Rows are points. The last column is the point's height on a tilted bowl or saddle (a function of degree 2), plus a little noise. Along how many of its main directions does it bend up, bend down or stay straight?

Points (16 x 4)
[[ -9 -25  27   5]
 [ 27  50  -6  -7]
 [ 25 -42  34 -15]
 [  0 -39  20   1]
 [-55   3  -6   1]
 [-43  25   7   3]
 [ 37 -28 -39  -5]
 [-11   0  32   6]
 [-39  -2  -5  11]
 [ 48   3  -8  10]
 [-43 -23   3   5]
 [ 56 -18  76 -80]
 [ 53  73  61 -96]
 [ 18 -11  -8  19]
 [  3  -5  40  -1]
 [ 12  10 -15  18]]
Directions: 0 up, 3 down, 0 straight

Points (26 x 5)
[[ 62 -13   5  23 -31]
 [ 35  18  19  61  21]
 [ 31 -20 -21  -1   3]
 [ -2  22  35  43  37]
 [ 33  -2  -9  51  13]
 [  0  42  18  -6  17]
 [-65 -27 -77 -45 -22]
 [-11  43  16 -13  18]
 [-14  48  10 -20  21]
 [  2  -6  36  11  16]
 [  6  26  10 -16   7]
 [ -9 -56   0 -75  71]
 [-45   3  -4   8 -17]
 [-14  34 -25  13  12]
 [ 12 -31  33  -2  21]
 [ 46 -53 -79  13  75]
 [-37  -1 -42  -6 -12]
 [-38   0  -2  47  20]
 [ 39  -6   5 -21  -6]
 [-42   2  61 -36  36]
 [ -4  21  28  14  15]
 [-13  14 -22   7   1]
 [-49  76   6  40  59]
 [ 62   3  -5  -1 -33]
 [ 79  17  18  14 -66]
 [-30   4 -34   0  -7]]
Directions: 3 up, 1 down, 0 straight

Points (25 x 5)
[[ 17 -16  26 -59 -48]
 [ 21 -52   9 -23   3]
 [ 12  -4 101  26 -98]
 [-66   5  29  35  16]
 [  8   1  -9  57 -32]
 [  3 -10 -10  34 -21]
 [ 20  47   7  45 -10]
 [ 69 -10 -53 -11  17]
 [ 76  22  91  18 -55]
 [-17 -18 -31  31 -22]
 [ 37  41   0  22   7]
 [ -5 -57   7 -29   4]
 [  6 -19  -6  44 -20]
 [-26 -41  15  18   8]
 [-39  -7 -27  21 -11]
 [ 25 -18  -1 -46 -31]
 [ 11   6 -28  -7 -21]
 [-39   7 -32  -9 -11]
 [-16  21  71 -26 -50]
 [-22  10  17  21 -16]
 [ 37 -12  49  33 -31]
 [-17  10 -30  28 -23]
 [ 18  22 -12  16 -11]
 [ 15   2  30  48 -36]
 [  4 -28 -13 -49 -34]]
Directions: 2 up, 2 down, 0 straight

Points (41 x 7)
[[-16  66  19  14   1 -74 -91]
 [ 17  34 -10  65 -12 -28 -27]
 [-17 -31 -16 -26  22  22 -20]
 [-28  65  53  24  31 -12 -51]
 [-24  28  19  25   3  17 -21]
 [-25  29   7 -15   5 -56 -41]
 [  6 -40  14  -6  -3 -59 -40]
 [ 34  -6  12  26   7  -8  -8]
 [-22  -3   3  55  58   9 -15]
 [-11 -37  -7 -32   5  10 -23]
 [-52  24  25 -22 121  39  -6]
 [-45 -23  28 -45  -8  12 -19]
 [ -5 -29  17 -11  37  -1 -13]
 [-14   3   2   0 -74 -52 -28]
 [  2  53  40 -12 -27  39 -35]
 [-25   0   6 -21 -36 -37 -21]
 [ 13 -20   3 -39 -26   1 -24]
 [  7  17   3  -1   4 -24 -17]
 [ 27  42 -50  12  59 -24 -31]
 [ 43 -52  16 -49  36  49 -78]
 [-31 -42  39 -18   6 -26 -32]
 [ 34  -2 -21  -4  10  19 -20]
 [  6 -13  42 -28  27 -23 -22]
 [-13 -27   6  -2 -26 -14 -16]
 [ 33 -52 -11  25  47  13 -23]
 [-29 -22 -18  -9   4  52 -34]
 [ 15 -32 -27  19 -19  13 -17]
 [-13 -14  38 -51  20 -16 -20]
 [-20  14 -12 -28 -18  43 -25]
 [ 10 -30  78  32  35  11  -7]
 [-33  12 -24 -30 -45  33 -28]
 [-12  -6  -3   7  17   4  -8]
 [ 13 -35  30 -12   9   5 -19]
 [-46 -82  28  17  35  -2 -74]
 [ -1  11 -13 -19  13 -34 -20]
 [-18  33  37 -42 -68 -41 -36]
 [ 11 -13 -75   0  37 -15 -11]
 [ 10 -11  16   1 -80 -21 -15]
 [ 17  23  -1  -9 -39  21 -23]
 [ 26  44 -24  64  -2 -14 -29]
 [-48  15 -30   8  18 -13 -25]]
Directions: 0 up, 3 down, 3 straight

Points (68 x 9)
[[ -46  -66   28   26   18    6   55    1  -23]
 [ -22  -35  -19  -71    1  -51   14   20   22]
 [  -3  -41   -5   27   62   33   24    9   30]
 [  24    5   41  -24   25    2   -8   13   16]
 [  18    9  -28   31  -40  -50   17  -26  -24]
 [  18   26   27   -5   30  -49  -33   14   -3]
 [ -13   17  -19   -6   64  -51  -23    3    3]
 [  49    6   21  -17    9   14   -5  -60   18]
 [  33  -49   34   94   31   35    3   44   49]
 [ -11   23  -46  -32    1   79  -26  -12   11]
 [   2  -13   40  -24   16  -17   10  -21   30]
 [   8  -71   33    2   27   49   21    0  -31]
 [  43   11    4   41  -24   66   -5  -26    0]
 [ -17    9   52   -9   16  -15  -23   17    4]
 [  17   10  -34   -7   -8   24   53   21   -2]
 [  84  -30  -60   -7   32  -11    0  -18  -75]
 [ -35   41   41    3  -11   -2  -50    6  -13]
 [   0  -39    0  -56    9   34  -27  -13   43]
 [  18   40   -8   -8   64   -6    0  -45  -22]
 [  14   16   51  -34   30   18  -48    8   13]
 [  22  -32    5  -27   -9   10  -19   -2   17]
 [ -14  -52   26  -42   13  -25   35   34   11]
 [  11  -30  -37  -17  -18  -51  -78   46  -16]
 [   3   -1  -14  -22    7  -32  -22   38   14]
 [  29  -64   36  -40   40    9  -37  -37   15]
 [ -29   15  -14  -51  -25   18  -14   24   21]
 [ -79   17  -10   26   12   22   -1  -34  -33]
 [  17  -57   59   14  -17   42   29   29  -44]
 [ -11   27  -62   14   16   50   42   56   13]
 [ -57   -3  -12   20   65   21   22  -17    9]
 [  13   13    1  -28   14    6   12   48   25]
 [  14   -3  -14   18  -22  -14  -10   12    6]
 [  29  -59   17  -12   51    7  -25  -61    5]
 [  -6  -38   25  -23  -10   -8  -35   -3    8]
 [  -6   -4    5  -18   -4  -35   38   13   19]
 [  28   48  -17   -9   28    8   -4  -10  -20]
 [  29    6   32   -8  -48   13   33    9   18]
 [  21   16  -65   16  -39  -44   40   25  -62]
 [   2   -2   46   28   30   24  -70  -28  -23]
 [ -69    4   17   -6  -21  -10  -17  -28  -23]
 [   8  -40   42   54   23  -19   32  -44    2]
 [   7  -10    7  -59  -33  -39    1    2   54]
 [ -35  -28   -3  -31  -34   -7    5   -1   -2]
 [ -22   -9   15   58  -38  -34   37    6   28]
 [  35   16  -23   31   -8   60   -5    4   10]
 [ -11    5    1  -30   51  -39   22  -47   24]
 [  13  -19  -44   34    4   34   62    5   11]
 [   3   -5   -3   60   61   58   20  -71   21]
 [  41  -55  -92  -17   12   43   58   40  -87]
 [ -46  -34   18   29  -26   22   32   37   -7]
 [  51    1    5  -14  -14   18  -22   34    3]
 [   5  -23    4   -9   63  -15  -35  -55   19]
 [  36  -18   32  -66   38   -4    0  -49   88]
 [ -55   39  -15    9   31  -22  -35   19  -13]
 [  55  -11  -40  -39  -14  -12   19   75  -29]
 [  26   26  -33   27    9    6  -14  -63  -25]
 [  10  -12  -16  -55   29    3  -58  -24   52]
 [  -8   -8   -5  -31  -93  -56   42  -37    7]
 [   8   10    1   25   -1   10   37  -40    8]
 [ -26  -19   -5   56   21   11   17   -2   42]
 [  25  -29  -20   45   29  -18  -64  -10   12]
 [  15   20  -12  -13   34   -2   -3  -27    6]
 [  30   11  -14  -25  -54  -24  -81  -46   22]
 [ -59   50  -93   -5  -32  -10  -48   -2 -121]
 [ -18   -5  -17  -55   -1   -1   15   63   18]
 [  28  -31  -54  -46   -9    3   22  -23  -13]
 [ -14  -22  -46  -22   -5  -11    4   42  -16]
 [ -82  -25   15   -6    2  -59    9  -23  -33]]
Directions: 1 up, 3 down, 4 straight

Points (66 x 9)
[[  17   -6   24   44   -8   15  -45    2   -1]
 [  35    3  -12    6  -74  -25   14   54   85]
 [  -9  -81   21   41  -58   25  -14   10    3]
 [   7  -40   50  -25  -52  -32  -51  -12   70]
 [  -7   21  -37    7   -7   27   20  -38  -15]
 [ -36   10    0   10    3  -28  -52  -41   -3]
 [ -25  -15   20   -7  -32  -20    5    6    1]
 [  23   33   -2   23   22   -8  -44  -44    8]
 [   5   92  -19  -13  -67  -41   23   67   26]
 [ -11   39  -18   40   -5   26   32   22   -5]
 [ -43   71  -16  -31  -10  -11  -24   37  -33]
 [   4   32  -35  -60  -19   33   16   21   12]
 [   7   -3  -28  -19    4   19    1   53   22]
 [  20   18   48  -45  -17   39  -20  -39   -7]
 [ -15   19  -16    0  -52   64   13  -47  -38]
 [   5    6   64   66   13  -15  -37  -45   13]
 [   1    1   23    2   19   -3  -48   63  -18]
 [  65   49    4  -15   19   -2  -25  -16    5]
 [ -15  -25   -2   56   -3  -22   52   71   -6]
 [ -10   84  -28   10   34  -24   17   48   -9]
 [   4  -32  -12   45   45  -15   -7   24  -26]
 [  -8   15   56   36    7   32  -16   22  -50]
 [ -17    9   -1   16   22    2   26  -36   -1]
 [  34   37  -31   19  -50   69  -37   -5  -45]
 [  -3  -15   -2   56   15   52    6   38  -32]
 [ -49   56   10   28   45   10   49  -10   18]
 [   4    7  -40  -31    0   25   52  -19   -5]
 [ -16   18   29   23   -2    6  -17  -46    0]
 [  -9  -25   40   26   30   70   15  -13  -49]
 [  31  -41  -25  -61   10  -29  -40    5    6]
 [  43   40  -15  -16   36  -40  -14  -54  -10]
 [ -16   46  -45  -23    2  -23   42   47   41]
 [   7    4    7    5  -19    9  -34   11    5]
 [  -9   14   30  -39   50  -54    0   34   35]
 [   8  -42   11    1    7  -37   -3   42   -7]
 [  27  -11  -86   -5  -41  -36  -30  -37  -55]
 [ -36   40   63  -42  -68  -26  -15   62   35]
 [  34   12    2  -64    6   19   30    3   25]
 [ -37  -74   61   63  -36   49   31  -12  -95]
 [  23  -22  -48    8   19  -54  -17  -13  -57]
 [   6   23   -3  -20  -10   26  -12  -39  -14]
 [   9   12   41   40  -35  -34   36   21  -40]
 [  -4    5   23  -17  -37  -19  -11   12   19]
 [ -48  -30   31   29   28   40   24   28  -49]
 [  49  -28  -19  -23   19   -7   13  -31  -15]
 [  52   10    0   25   43   45  -35   20  -15]
 [  -6   18  -58   53   53    6   26   30   22]
 [  54  -41  -23   45  -21  -29   13  -15  -31]
 [  -3   43   -1  -47   -7  -69   64   -8  -30]
 [ -23  -26  -19    9   15   -1   30    0   -5]
 [  24  -57   -9  -21  -12  -19   27    2  -12]
 [   6    0   16    8   24  -19   29  -39   -9]
 [  -4   16  -40   23   32   15  -10   27  -10]
 [  46  -26  -58   21  -12   -2  -41   42    2]
 [ -56   15   50   21   -4    2   -4   24  -50]
 [ -22    2    8   15   55   69   35   56  -15]
 [   6   48    4   14  -12   28   29  -63  -48]
 [  77  -23    2    5    6   54    3  -16  -30]
 [  45  -43   62   24    9  -11  -18   -1    9]
 [ -26  -72   42    7    4   21  -52   46  -62]
 [ -43  -11  -15  -16  -17  -41   32   20   -5]
 [ -14    3  -12   16   -8    3  -29  -21   -4]
 [  86  -22   19    2   14   -4    4  -56  -12]
 [  13    4   31    8   -3    2    1   34    2]
 [ -22   33   -3  -19   41   21  -32  -15    0]
 [  66  -45 -103  -13  -15   -1  -16  -24  -77]]
Directions: 3 up, 4 down, 1 straight

Points (66 x 9)
[[  -8   28    9   -4  -33  -75  -18   19  -15]
 [ -15  -19  -53   39   -5   19  -69    7    7]
 [   5   -1   -7  -33    8   47    0    3   -8]
 [  31  -22   29  -19    0  -25  -14   18  -31]
 [ -27  -11   -2   11  -11  -39  -25   -8  -29]
 [   1 -121  -28   -7   21   -3    2  -33   20]
 [  32   14  -10  -65   25   47  -74  -23  -28]
 [   1   60   -6    2   26   72  -33  -16  -40]
 [  45  -34  -40  -47   56  -25  -12   26  -51]
 [ -19   21    5    7   34  -14  -11  -18  -26]
 [ -44   -8   13   -6  -73  -11   20  -63    0]
 [  36  -21    3  -23   -7  -13  -17   21  -28]
 [ -15   48    5   60   13   13   41  -21  -39]
 [ -46  -19  -20   26  -18   -2  -56  -53   21]
 [  30   15    5  -41   -6   27   18    6  -13]
 [  13   15  -17  -54   42  -30    3   -6  -20]
 [   8  -57  -67 -100   21   -7   -9   62 -106]
 [  14  -57  -11  -35  -26  -83   16    5  -89]
 [  -4  -10   35   21  -22   19   45   11  -27]
 [   8   29    8  -50   18   12   30    0  -20]
 [ -25   58   30  -41  -25  -40   72  -34  -36]
 [  69   80   21  -53  -38   -9    7  -43   43]
 [  -2  -10   80  -40  -20   22   13   12  -24]
 [  54   17  -36  -32  -34   13  -15   53  -20]
 [ -17  -12  -40  -15    0    3   27  -11  -27]
 [  23  -16   -4  -50  -30  -27  -38  -38   14]
 [  48  -13   -3   17    4  -69   37   -4  -30]
 [ -10  -16   20  -35    8   64  -39   -9    0]
 [ -69  -17  -13  -42  -61  -83   31  -20  -49]
 [  28   18  -41   18   51   -1   10  -38    1]
 [ -25  -25   39   18  -21    9   49   30  -41]
 [  46    4   13  -60   13  -38  -45  -18   -4]
 [ -34   20    0  -51  -28  -24   27   19  -29]
 [ -35  -41  -13  -45    3   11   16   45  -26]
 [ -19  -25   -1  -31   11   15  -57   -4   -7]
 [ -35   20  -23   -8   19  -12  -31    3  -29]
 [  12  -21  -63   -9  -43  -30  -34  -16   12]
 [ -25  -27  -36   14    5  -74   27   21  -92]
 [  18   15  -11   92   28    0   56  -14  -19]
 [  27   20   -5   46  -49  -57   31  -14   -5]
 [  41   32    3    3   22   56  -51  -60  -14]
 [  -5   -9  -18   -1  -21  -23  -25  -44   16]
 [  29  -27  -25    7   23    5  -19    8  -13]
 [ -16    1   18  -14  -15   24   -8   -8   -8]
 [   7   17  -60   21  -10   68   -5  -31    0]
 [  22  -10    6  -30   47  -24   -8   43  -30]
 [ -15   65  -40   18  -53   20  -26   -2   46]
 [  -7   30  -22   54   29 -105  -10   15  -57]
 [ -38  -24    0   33   11   29   13    3  -22]
 [ -15   23    5  -12  -38  -59  -10   24  -15]
 [ -42   33  -14  -20  -41   37   25   -5  -11]
 [  41  -42  -70   -8   17  -18   10  -32  -20]
 [  17  -38   -7   29  -22    2   12  -11  -20]
 [ -25   42  -19    5    2  -18   -2   -5  -18]
 [ -25  -44   46   16   28    3   33    0  -36]
 [  31  -31  -12   11  -20   32   -8  -26    3]
 [ -45  -91  -42   34  -40   33   11   13   21]
 [ -24  -13   51  -13   -4   10   17   54  -23]
 [  44   -9  -32   43   36   15  -22  -17    4]
 [  49   39  -17   31   -9  -25    9   18   17]
 [  49    5   -5    2   -5    6   -8    8   -4]
 [  14    2   17   -8  -28    0   30   12  -17]
 [  -5  -19  -29    8   -6  -27    6  -24  -16]
 [ -11   30  -35   33  -12   55    9   27    6]
 [   5  -38  -24   -4  -25   -1   -7    6  -14]
 [ -58   40   37    1   25   -6  -22    3  -68]]
Directions: 3 up, 4 down, 1 straight

Points (77 x 9)
[[ 21 -45  85 -30 -37  -6 -30  -1  35]
 [-62  -5  42  62  -1 -18 -67  63  61]
 [ -5  21  15 -19 -84 -30 -26 -10  38]
 [ 38  26 -45  26  10  26  20  -2  21]
 [-66   7 -22  21 -10 -68  59  -1  35]
 [-46 -31 -64  34  13 -29  87 -20  82]
 [ 47  -4  -9  19  16 -11  16  79  47]
 [ -5   6  43  13  -1 -15 -26  40  10]
 [  9 -13 -21 -14  48  23  59 -27  30]
 [ 22 -47  11  -3   1   7  -5  91  40]
 [-27  30   3 -18 -16   1  -2 -41   1]
 [ 18 -35  52  20  36 -23 -44 -25  22]
 [ 52   5  50  26  11   2 -32  55  23]
 [ 13  10  18 -66  15  19  17 -33   3]
 [-10  19   4  21   2 -55  21  -4  14]
 [-19  15 -27 -36 -29  33  -5 -33  11]
 [  6  -1  -2  10  10  10  29  37  17]
 [ -4  54  29  -8 -33 -25 -38  71  28]
 [  8  58 -21  27 -43 -55  -7  51  56]
 [ -3   5   4  12  26   2  -3  -2  -1]
 [-35  29  11 -51 -22   5  11 -18  -5]
 [-42 -33   0 -27 -52 -27  46   2  39]
 [  0  36  26 -23 -15 -27 -26 -54   2]
 [-43  14   8 -35  15  -1 -25 -13 -20]
 [-44 -62   4  22 -18  -8 -19 -18  28]
 [ 22   4  77 -14  42  21  65  15  49]
 [ 12  -7  -7  14  27  14  55  16  26]
 [ 33 -52  18  27 -23  49 -35  12 -17]
 [ 26 -75  19 -10 -15 -33 -12  -3  33]
 [ 11  37 -20  -5 -11  -7 -29 -43  11]
 [-44 -13  63  49  26  -8  63  -9  52]
 [-11  30  42  21   4 -12   4  20  14]
 [-36 -35   2 -55  11 -15  -1  28  -8]
 [-41  34   7   2 -12 -19   4 -68  14]
 [-11  14  -6  20  23  14 -43 -47   9]
 [  9  14  -3 -18 -11   0  45 -14  18]
 [ 45  17 -25  -8  21  62  45 -31  21]
 [  1   3  57 -75 -22   8  -1 -56  13]
 [ 18   2  -3 -33  36   9  73  -4  36]
 [ 36  -7  47 -33 -41   1  23  33  30]
 [ 28  15  24 -29 -60 -79  31   0  42]
 [  7 -41  -5  -2  10 -33 -26  90  43]
 [ 56 -17  32 -33  63  -4 -31  35  22]
 [  4  -3 -25  64  17 -36  35   6  49]
 [-32  43 -32  57 -45 -28  39  30  80]
 [-34   7   9   6  23  26 -10 -62  10]
 [ 29 -36  13 -15  18  23  28 -23   6]
 [ 21  54 -31  -1  43 -54  -8  26  17]
 [ 24  42   9  46   7  51  28  43  26]
 [ -3  16 -26  36  75  54  43  72  76]
 [-26  14   9 -46  45 -80   1   3 -66]
 [-28  23  -4   8  65 -96 -48  -8 -32]
 [ 12 -11 -14 -23  -8  47 -21 -38   0]
 [  0 -24   0  -8 -15 -45  17 -10  13]
 [ 27  -5  -8  -5 -26  14  31  -8  14]
 [ -8 -11 -19 -22 -24 -17 -40  25   6]
 [-30  10  -1  34  32  35   7 -18   8]
 [ 18  -6  33  -9 -32 -18 -17  -3  10]
 [ 18  37 -14 -25  31  -9 -17  26   4]
 [-31   2 -46   3 -20 -76 -12 -16  12]
 [ 21   2 -39  31 -11  59 -25  -8 -12]
 [-16  -1   1   2 -46 -59   8  26  27]
 [  8  10  31 -65   5  58  30  66  51]
 [ -7  12  59  -8  48  19 -25 -28   9]
 [  4  -7  56  12  21  67  22 -54  13]
 [  0 -20  -9  10   8  30 -10  40   4]
 [ 36  15   0   8 -58   4 -15  49  31]
 [ 50 -13  26  18  11  49  73  17  21]
 [ 25   5  -8 -16 -65  10  47   5  45]
 [-88  39 -16  -2 -49  35 -37   2  48]
 [-31  14 -61  69  66  15  -5 -14  46]
 [ 29   3  21  30  52 -22 -16 -16  19]
 [ 64 -14 -55  48  -4  15  -4  22  18]
 [  7  13  19 -21 -13 -20 -19  30  -3]
 [ -2 -24 -53   1  -6 -15  52  16  46]
 [ 12   9  63  17   7 -11  19  21  23]
 [-79  20  -6 -15  19  33  61  14  43]]
Directions: 7 up, 1 down, 0 straight
